Each row is a point. A path goes straight from each point to the next, and from the last back to the first. The post is the endless flat space through its rows: a point in 2 columns, a line in 3, a plane in 4, and so on, so that a path can go around it. Count how often the path circles the post. Going back the other way cancels.

Post (1 x 2):
[[0.0 2.7]]
Path (8 x 2):
[[-1.4  0.3]
 [ 1.6 -1.2]
 [ 4.4  1.6]
 [ 4.8  6.2]
 [ 5.5 -3.6]
 [ 0.4 -4.3]
 [-5.7  1.4]
 [-5.9  5.9]]
Times around: 0

Post (7 x 8):
[[-1.7 -0.4 -5.2 -1.6 -3.4  5.7 -6.3  2.0]
 [-1.0 -6.5 -2.2  3.5  0.2  6.2 -8.7 -6.4]
 [ 0.2  2.5  7.3 -0.8 -1.7 -1.2  7.7  5.2]
 [-0.6  0.2  1.7  1.3 -4.3 -1.8  9.3 -2.2]
 [-0.5 -0.1 -4.9  5.9 -0.8  5.5 -3.7  4.2]
 [ 0.8  2.1 -0.8  1.5  0.6 -4.7 -0.2  5.9]
 [ 0.3  2.4 -1.8 -4.8  4.5  1.9  6.9  5.9]]
Path (8 x 8):
[[-4.5  3.8 -7.0  2.7 -4.3 -0.7  5.0 -1.1]
 [-5.8  4.4 -0.2  3.0 -7.9 -2.8  7.2 -1.8]
 [-1.5  2.7 -1.7  4.8  4.1  7.3 -2.0 -2.2]
 [ 2.3  0.8  7.3 -0.3 -1.7  0.7 -6.1  0.9]
 [ 0.9  1.1 -4.1  2.9 -5.7  2.0  0.7  3.1]
 [ 1.0 -3.5 -2.2  6.2 -1.7 -0.3  2.9 -1.3]
 [-2.2 -0.5  0.5 -1.8 -2.2  1.5 -1.9  4.4]
 [-4.9  3.1  0.1  1.9  2.1  2.6  2.1  6.6]]
Times around: 1

Post (13 x 14):
[[ -3.8  -3.3  -5.9  -0.1   1.8   2.9  -9.0   1.0   4.2   0.0   2.2  -0.5
    1.3 -11.5]
 [  4.7  -2.2  -7.8  -6.4   1.3  -4.5  -8.9   6.2   0.0  -1.7  -6.9   5.1
   -3.5  -2.8]
 [  1.8   2.0   0.4   3.0   0.7   6.2   0.8   5.6  -3.5  -5.9   2.3  -0.5
    2.8  -1.5]
 [ -3.1  -3.5   2.8  -4.3  -8.0   0.9   1.6 -10.0  -3.9   0.7   3.7  -4.4
   -6.9   8.4]
 [ -0.5   0.1  -1.8   3.9  -2.5   1.5   1.3   9.4   5.7   2.1   4.3  -3.4
   -2.5  -5.7]
 [ -1.2  -0.4   0.4  -5.5  -2.9  -4.8   1.8  -4.7  -2.6  -1.3   1.0  -0.9
   -4.0  -9.2]
 [ -4.8   2.1  -5.2   5.0  -6.1  -4.9   2.5  -1.4   3.1  -1.8   5.8  -0.1
    7.4  -5.0]
 [  4.5  -1.8  -7.6  -3.3  -4.6   2.4  -2.2   3.9  -8.7   0.1  -0.6  -3.4
    2.3   0.0]
 [ -1.0   0.8   4.7  -5.7   6.0  -7.4  -6.6  -4.9  -2.4   1.2  -1.9  -2.2
    2.6   3.7]
 [  0.0  -3.8   0.9  -5.4  -1.7  -1.8   2.6  -0.5  -4.0   1.6   8.8   5.0
   -0.3  -6.9]
 [ -3.1   3.9   0.5   2.4  10.1   2.7   1.5  -2.9   2.2   2.2  -3.9  -0.7
    2.8  -1.8]
 [  0.5   1.7  -1.1  -8.5   0.1   2.8   0.8  -2.1  -0.8  -2.7  -2.9  -4.1
    2.8   4.8]
 [ -5.6  -2.8 -10.5   2.2   0.5  -2.0  -3.5   1.4   4.8  -1.8   5.6  -6.5
   -4.2  -2.3]]
Path (10 x 14):
[[ 1.1 -3.4  0.7 -1.2 -0.5  2.8 -3.4  1.2 -2.6 -5.1  8.0 -0.2  4.1 -0.4]
 [-0.3 -1.3 -1.3  4.0 -6.6 -2.2  3.1  0.7  2.0 -1.7 -0.8 -2.1  4.5 -3.6]
 [-4.1 -4.4 -3.4 -2.8 -1.2 -7.2  2.3  0.8  4.7  1.0 -2.2  3.5 -1.3  3.9]
 [ 2.7 -4.5 -2.7  0.7  1.7 -7.0 -5.5  2.3 -0.4 -2.1  2.0  0.3  0.6 -3.2]
 [ 2.8 -0.5  0.1  1.8  5.4  0.2 -0.7 -3.7 -0.2 -2.1  4.2  1.6 -2.2  0.4]
 [-0.1  1.9 -2.6 -3.0  1.4 -2.8 -2.2  1.1  2.8 -6.0  5.7 -2.1 -0.8  3.1]
 [-0.2  5.2 -0.8 -1.1 -4.8  2.5 -1.9 -0.1 -7.8 -0.8 -4.5  4.1  0.0 -2.1]
 [ 1.5  2.1 -4.3 -4.4 -3.8 -4.6 -1.1 10.0 -1.9 -4.8  1.6  0.7 -1.5  1.3]
 [ 2.6  6.5  4.4 -2.8 -1.2 -0.2 -2.8  2.2  3.0 -2.7 -3.5  3.2 -4.7 -2.2]
 [ 1.4  2.2 -2.8  1.4 -6.6 -2.6  1.3 -3.5 -1.8  0.1  3.0 -2.9 -1.5  3.5]]
Times around: 0

Post (17 x 18):
[[ -3.2   1.5   2.9   4.3  -1.9   0.1  -3.9   1.7  -6.9   2.5  -2.0  -2.0
    4.4   0.5  -1.0  -2.2  -3.7   2.8]
 [  0.5  -0.7  -7.0  -2.2   2.7   2.7  -0.4  -3.6  -2.2   0.2  -4.9   2.2
    3.9  -7.8   1.0  -1.0  -0.7   3.8]
 [ -4.1  -3.2  -4.6  -6.7  -2.0   2.0  -8.3   0.8   8.6   3.4   3.9  -1.3
    3.5   1.0   3.7  -5.4   9.0  -1.4]
 [  3.5   5.8  -2.3   1.5  10.1   1.3   4.0  -0.6  -6.3   1.0   3.0  -0.5
    6.8   2.6  -6.2   2.2  -2.9  -4.0]
 [-10.3  -4.3   0.0   1.6  -2.4  -0.5  -4.1  -4.7  -5.0   0.1  -3.8  -5.5
    3.3   0.2   2.8   0.0   2.3   3.0]
 [ -7.4   3.4   0.0  -0.9   0.5  -6.6   1.7   2.1  -3.6   0.1  -2.8  -3.4
   -5.5   1.4  -0.5  -0.6   3.1   0.8]
 [  6.8  -5.3   2.6   1.5   1.1   3.3   5.6   1.6   0.0   1.1   1.1   7.2
   -1.1   3.6  -7.8  -1.5   2.6  -1.6]
 [ -2.2   3.2  -6.2  -7.1   0.9  -3.4  -3.0  -2.3   5.2  -5.4  -2.3   8.4
   -2.9  -0.3  -4.6   1.5   2.0   4.7]
 [ -8.8   3.1  -0.8   4.8  -3.1  -1.8   3.6  -3.8  -7.5  -0.1   4.9  -3.6
   -1.6   1.5   2.9  -1.9   6.5   2.1]
 [  3.7  -2.1   4.8  -0.1   0.6   2.1   3.6   0.0   2.0  -2.4  -3.8   3.0
   -0.3   2.7   3.0  -3.3  -3.5  -0.5]
 [ -6.2  -2.6  -0.5   1.6  -3.5  -2.4   2.0   2.1  -2.2  -1.6   0.1  -3.3
    5.0   1.3   3.4   1.3   3.0   0.4]
 [ -3.1  -4.2  -2.3  -1.8   1.4   9.3   0.4   5.2  -1.8   1.6  -1.3  -0.8
    4.3   3.9   1.5   8.1   6.2  -0.7]
 [ -4.2  -0.4  -1.0   2.4  -0.1  -1.1  -0.2  -2.1   0.9   1.8   1.7  -0.5
   -5.5   1.1   1.0   9.7  -2.3  -2.2]
 [  5.3   4.8   1.6   6.3   0.4  -2.2   4.6  -5.7   8.8   1.1   0.7  -4.0
   -3.8   0.6  -7.5   5.8   0.4   3.4]
 [  2.1  -1.9  -2.8  -3.1  -0.3   3.9  -4.4   6.8  -7.8  -5.4  -0.8   4.9
   -2.1   4.7  -6.3  -4.4  -0.7  -6.9]
 [ -5.2  -2.0  -2.9   5.3   2.3   0.5  -0.8   2.5   1.3  -3.9   3.4   3.9
   -4.8   4.2  -1.9   3.8   6.9  -0.4]
 [  0.8  -6.0  -5.3  -2.0   1.7   4.6   0.7   5.6  -3.5   4.3   2.3  -4.4
    0.0   9.2   1.6   4.8   2.1   0.0]]
Path (26 x 18):
[[-3.4 -6.4  1.6  2.5 -4.0 -0.5  7.0 -1.9 -1.9 -1.1  7.2 -5.7 -0.1 -0.7
  -3.9  2.4 -0.1 -4.6]
 [-2.8  0.9 -1.2 -1.7  2.1 -2.4  4.0 -3.0 -4.6 -6.1  2.9  0.1  0.0  4.9
  -1.3 -3.8  4.0  4.0]
 [ 0.2 -1.3 -3.1 -1.4  1.8 -1.4  1.5 -0.2 -5.4 -2.7  2.3  1.8  6.3 -2.9
  -1.1 -4.5  6.5 -1.8]
 [-0.4 -0.6 -5.9  0.4 -1.4  0.9 -0.5 -0.2 -2.7  1.7 -3.8  3.0 -4.4 -6.0
   5.5  5.2  4.4 -0.2]
 [-1.0  4.8 -4.5  0.9 -1.7  8.7 -0.4  4.0 -3.0 -0.8 -2.4 -4.0  8.4  0.8
   4.7 -1.1  2.6 -4.2]
 [-2.7 -2.0 -5.0  5.4 -0.3  0.7  5.6 -6.9  4.2 -2.6  5.8 -3.0  2.8 -0.2
   0.3 -0.1  1.0 -5.4]
 [ 0.6  1.1 -4.7 -2.8 -3.2  7.9 -1.8  4.8 -8.2  2.0  5.7 -1.3 -1.1  5.6
   2.4 -2.7 -5.0  4.6]
 [-2.2 -1.5  1.6 -4.2 -1.4  4.5  2.7  4.3 -1.7 -7.4 -4.1 -3.7  1.9 -0.8
  -2.3 10.9  0.9 -2.7]
 [-7.4 -0.3  3.3 -0.2 -2.9 -3.9  0.7  1.9 -7.4  0.8  3.8  0.4  7.1  3.3
   1.0  3.1 -1.7  1.7]
 [-2.9  0.2 -0.5 -4.7  1.0  2.3  1.0 -3.6 -0.9  1.4  1.2 -2.8 -1.3  8.3
  -2.0 -0.6  4.8  8.0]
 [-4.2 -6.1 -1.0  3.5 -4.3 -1.2  2.6  3.3  4.2 -7.7 -1.8 -1.6 -4.8  3.0
  -2.7  2.0  1.0 -2.7]
 [-0.8 -6.0 -8.8  0.4  2.3  2.5  3.3 -5.4 -0.2 -3.4  0.0  2.3 11.0 -2.6
  -1.5 -3.9  6.6  2.3]
 [ 0.0 -5.7  1.8  4.3 -6.1 -1.3 -2.6 -4.6  1.0  4.6  0.2  3.4  0.3  1.4
   2.5 -2.1  1.9 -2.4]
 [ 3.2  0.5 -1.6  2.0 -0.8  2.1 -2.3  3.1 -2.7  4.0  3.5  1.6 -1.5  1.9
   1.3 -0.7  7.6 -0.4]
 [ 1.2 -4.2  3.8 -3.6  0.1  1.4  0.5  5.4  0.0  2.8 -1.9 -3.6  1.9  0.6
  -3.5  7.3  1.2  1.1]
 [-5.5  4.8 -4.2  2.4  5.9  0.0  1.1  1.9 -1.9 -1.2  3.3 -0.5  1.7 -5.7
   1.6  4.9  1.2 -0.7]
 [-3.2 -2.4 -1.6  1.2 -1.3  4.4  1.1  5.4 -4.7  0.3 -1.5 -1.4  0.8  6.9
   2.0  3.2 -5.9  6.4]
 [-5.5 -2.3  2.0  6.1 -4.9 -0.8  3.4  6.0  1.2 -2.4 -3.3  1.1  2.0  0.2
   1.4  5.5 -0.5 -5.5]
 [-2.2 -3.3 -2.8  2.2 -7.5 -2.7  3.4 -4.5 -3.1  2.4 -0.5  1.2  4.0 -2.2
  -1.6 -2.3  6.5 -6.6]
 [ 2.7 -6.4  4.9 -1.4 -0.5  0.9  3.6  3.0  2.6 -3.1 -4.8  4.1 -1.9  7.9
   2.2  4.1  6.8 -0.9]
 [-6.8 -1.8 -7.7 -0.7  2.7 -4.1 -0.8 -3.3 -3.3  0.4  0.5  0.6  0.0 -1.9
  -6.1  9.0  6.2  7.0]
 [-5.7  3.7 -1.7 -2.4  3.8 -1.9  7.2  3.6 -3.4 -7.2  1.3 -4.8  2.2  5.8
  -1.6  9.2 -0.2  4.9]
 [-5.9 -2.7 -1.5  1.3  3.4 -5.3  1.8  6.2 -1.7 -0.8 -1.8  5.2 -0.1 -0.2
  -4.5 -1.6  0.3  0.6]
 [-8.7 -0.1 -1.8 -0.5  0.6  2.1 -3.7 -6.5  7.1 -1.4 -5.6  0.6 -1.0  2.7
   1.2  0.9  5.6  2.6]
 [ 2.8  3.4 -6.1 -0.9  0.4 -0.9  2.3  2.2  1.0 -7.6 -6.5 -3.7  2.9  3.0
   1.6  3.9 -3.4 -6.7]
 [ 1.6 -4.6  1.5 -1.6  1.9  4.1  6.5  2.2  9.3 -7.6 -0.6  5.5  2.9 14.6
   4.3  2.8 -0.1  5.0]]
Times around: 1

Post (17 x 18):
[[  0.8  -5.4   0.7  -2.5   4.1  -0.3   1.2  -3.6   1.0  -0.6  -1.7   1.6
    2.1  -2.2  -0.6  -0.8  -4.6  -5.0]
 [ -6.8  -3.5   4.1   1.1  -0.7   3.6  -1.5  -6.1   0.6  -0.5  -4.6   2.4
    1.1  -1.5   2.3  -6.0  -1.4  -2.4]
 [ -0.7   4.6   2.5  -1.9   9.5  -0.8  -4.3   0.5  -3.2  -1.0  -1.6  -0.3
   -0.8   5.0   3.5  -3.7  -1.3   7.3]
 [ -3.8  -4.6   1.8   4.3  -5.0  -3.3  -3.9  -4.9  -0.9   1.7  -3.1  -2.7
    1.8  -8.8  -2.8  -1.0   1.9   1.8]
 [  5.5  -1.7   3.0  -2.6   0.7   1.5  -4.3  -1.6   8.6   2.2  -3.1   0.1
    5.2  -0.5   0.8  -1.9   3.6   6.6]
 [  0.7   0.0  -1.0  -6.1   0.1   0.0  -6.6   2.2  -2.0  -5.0  -7.8  -0.3
    3.1  -0.4  -1.1   3.2  -0.1  -8.7]
 [  3.8   1.9   2.3   1.6   1.0  -5.0   3.6   3.5   2.9  -1.8   1.6  -5.8
    5.7  -0.1   0.0  -3.7   3.8   4.9]
 [ -2.6  -5.2  -3.4  -4.6  -1.6  -5.1   2.2  -1.2   8.8  -4.3  -6.5   4.8
    0.2  -1.8  -0.2  -1.2  -2.8   3.0]
 [ -3.8   0.9   2.7   4.5   0.1  -5.7  -3.7  -6.2   5.5   3.2   0.7   6.5
   -7.1   0.6   1.8   0.8   7.3   2.4]
 [ -2.5  -0.1   9.2   3.4   0.2  -7.5   1.3   0.2  -5.4   0.6  -7.7  -9.0
   -2.0   0.4  -0.3   7.3  -2.7   0.6]
 [ -3.6  -0.6   2.4  -3.1  -1.1   6.0  -2.3  -0.7  -2.4   9.0   0.2   2.5
   -3.5   0.2   6.4   2.2   3.3   0.4]
 [ -0.9   1.3   4.3 -11.7   0.2   0.9  -3.5  -2.1  -2.5  -2.2  -7.7   5.7
    4.5  -1.7   1.0   4.5   9.3   1.2]
 [ -0.7  -0.5  -0.8  14.8   8.3  -3.9  -1.7   1.5  -2.7   7.8   0.3  -0.4
    4.5   4.4   4.6  -4.9   1.5  -2.0]
 [  4.0  -2.9  -3.9   0.9   2.0   4.7  -1.6  -0.2  -2.6  -9.5  -6.2  -2.6
    5.7   0.0  -0.2  -0.1   2.4   5.4]
 [ -0.7   5.5   6.9   0.2  -0.4  -3.0   2.7   4.2  -1.0  -2.7  -8.3  -1.3
    0.5  -5.4   0.0   6.4  -2.6   6.5]
 [ -2.1   1.4  -1.4   8.1   7.9  -3.0   3.0  -3.7   2.8   6.0  -2.0  -8.1
    4.0  -4.3   5.3  -3.9  -5.2  -2.0]
 [ -2.1  -1.7   1.4   1.2   2.7   3.6   3.1  -0.4   3.2   7.4  -2.4  -6.6
    0.7   1.3  -4.3  -1.9  -0.9   2.2]]
Path (19 x 18):
[[  1.1   3.2   3.1   3.4   1.4  -3.6   3.1   3.1   1.1   3.1  -3.5  -5.5
   -2.2  -1.9   1.7   2.9  -1.4   3.6]
 [  6.9  -2.0   1.4  -4.4   4.1   0.0  -0.3  -3.6   1.0   3.8  -7.0   1.0
    1.7  -1.3   1.1   3.7   0.4   7.1]
 [ -2.7  -2.2   3.5   7.7  -0.5  -5.8  -4.9  -1.5   0.0   3.6 -11.4   0.3
   -2.3   1.9  -1.2  -2.5   6.2   3.1]
 [ -0.7   5.5   5.1   6.7  -0.9   0.4  -0.4  -0.2  -0.8  -1.5 -14.4  -0.9
    7.4   0.0  -0.6  -3.9   3.8   2.7]
 [ -4.6   1.3  -0.7   1.5   1.8   2.6  -2.7  -5.7  -5.2   5.6  -2.7  -7.5
    5.3   0.6   1.5  -4.0   2.2   0.0]
 [ -0.5   0.8   3.0  -2.1   0.6   4.6  -1.9  -4.4   5.7  -0.1   2.5  -2.1
    6.0  -1.8  -1.3   0.6   1.5   0.5]
 [  1.1  -4.8   0.3   2.6  -3.9   1.5  -4.4   2.3  -3.1  -5.8   4.5  -3.2
   -0.8  -5.3  -2.2   5.3   8.2   6.6]
 [  1.7  -2.7   2.1  -5.8   5.1  -2.3   0.3  -1.8  -2.3  -2.0  -2.4   1.8
   -1.6  -5.7  -0.7   4.6   0.8   4.1]
 [ -1.1  -5.2   5.4  -0.8   6.1  -2.2  -2.0   4.8  -3.1   1.3  -3.8  -1.8
    4.8  -0.7  -0.4  -0.7  -5.5  -4.3]
 [  1.7  -2.8   4.2  -3.0   8.4  -2.8   2.1  -3.8  -4.5  -1.6   0.1  -2.5
   -1.4   2.4  -1.5   0.1   0.2  -0.6]
 [ -2.3   2.4  -4.1  -2.0   0.3   1.1  -0.7  -0.4   1.6   4.5  -7.0   1.6
   -0.4   2.5   4.4  -5.6   9.4   6.4]
 [  1.8  -3.1   7.7  -1.8   0.1   1.6  -8.0  -4.7   2.9  -1.7  -4.8   3.2
    2.2   3.2   3.1  -3.8  -2.9   1.6]
 [ -5.3   1.1   3.1   1.4  -5.3  -1.7   5.9  -1.0   3.6   3.9   1.3  -1.0
    3.9  -6.2   2.2   0.1  -1.7  -2.4]
 [ -7.0  -0.8  -2.2   4.8   5.1  -0.8  -2.5 -10.2   5.6  -4.6  -1.6  -4.6
   -3.2   4.2   1.1  -6.2   4.2   4.9]
 [ -1.1  -1.7   2.7   9.6  -3.2   0.2  -2.1   2.6   0.3  -2.6  -1.2   0.1
    3.1   1.3  -2.0   1.1   3.7   8.1]
 [  2.1  -0.5  -4.2   1.7   2.4  -3.0   1.9  -3.9   5.7   1.7  -2.9  -6.2
    6.4  -3.7  -1.0   0.6   1.6   2.4]
 [ -2.7  -5.2  -0.2   0.4  -1.8  -3.1  -1.4  -1.3   0.5  -5.7   1.2  -0.5
    2.7   3.4  -1.9   2.6   2.0   2.3]
 [ -1.1  -4.8   3.6   4.3   4.3   0.0  -3.1  -1.3  -1.3   1.9  -5.7   0.4
    5.5  -4.2  -5.7  -0.6  -2.6   2.3]
 [ -2.6  -0.5   7.5   3.5   4.6   2.0   0.6   4.5  -1.2   4.7  -7.4  -0.9
    0.9  -3.3   1.5  -0.5  -0.3  -2.5]]
Times around: 2
